Each row is a point. The ring and each string are closed loops that go straight from each point to the next, and from the last back to the first. Before rounding, they use only three directions, however many columns there are. How many times does the string pass through the ring? Passing back the other way cancels.

Ring (7 x 4):
3; -65; 35; 11
25; -26; 48; 17
44; 36; 1; 0
52; 41; -37; -17
58; 6; -55; -30
37; -43; -39; -25
7; -70; -1; -6
String (26 x 4):
22; -34; 14; 2
-16; -37; 12; 8
17; -28; 3; -1
50; -64; 31; 1
14; -95; 51; 13
-16; -79; 41; 16
-38; -47; 21; 15
-10; -32; 13; 8
-7; -28; 16; 10
-16; -31; 40; 21
-4; -22; 53; 26
-15; 0; 13; 13
23; -10; 1; -1
71; -1; 38; 7
94; 29; 55; 14
49; 50; 30; 14
-15; 38; -6; 9
9; 7; -6; 1
45; -2; 7; -2
75; 10; 34; 6
64; 18; 54; 18
20; 10; 47; 22
-12; -1; 22; 16
32; -38; 85; 31
62; -67; 89; 24
57; -59; 52; 9
Times through: 2

Ring (8 x 11):
8; 37; 21; -5; 36; 12; 18; -16; -41; 26; -37
34; 51; 22; -12; 22; 13; -2; -22; -13; 28; -10
27; 22; 13; -14; 4; 9; -32; -16; 26; 21; 19
11; -7; 6; -12; -7; 5; -46; -7; 42; 11; 30
-2; -43; 0; -6; -26; 2; -54; 8; 41; -11; 38
-5; -49; 3; 0; -29; 3; -42; 13; 17; -22; 28
-20; -32; 9; 5; 2; 5; -6; 9; -27; -10; -15
-23; -8; 13; 4; 27; 6; 15; 0; -46; 7; -40
String (16 x 11):
-33; -38; -1; -5; 12; -1; -36; 1; 31; 14; 7
-37; -50; -3; -3; 5; -2; -38; 5; 31; 6; 9
-5; -20; 7; -4; -3; 5; -27; 1; 9; 1; 9
39; -18; 11; -5; -46; 9; -45; 7; 16; -27; 44
37; -40; 10; 1; -64; 9; -46; 19; 5; -49; 49
12; -14; 12; -1; -15; 8; -20; 5; -10; -13; 9
-8; -13; 10; -1; 7; 6; -11; 0; -12; 2; -8
-58; -33; 4; 4; 42; 0; 7; 2; -26; 18; -44
5; 7; 15; -3; 11; 9; -3; -5; -23; 7; -14
38; 51; 28; -5; 17; 16; 17; -15; -50; 12; -25
29; 67; 29; -8; 41; 16; 28; -24; -52; 33; -42
79; 95; 35; -16; 15; 22; 9; -31; -31; 28; -8
58; 74; 27; -18; 18; 17; -6; -29; -5; 34; 0
-4; 14; 11; -11; 28; 6; -16; -15; 11; 31; -8
-6; -7; 9; -5; 11; 5; -18; -5; 3; 11; -2
3; -5; 10; -6; 3; 6; -22; -4; 5; 7; 4
Times through: 1
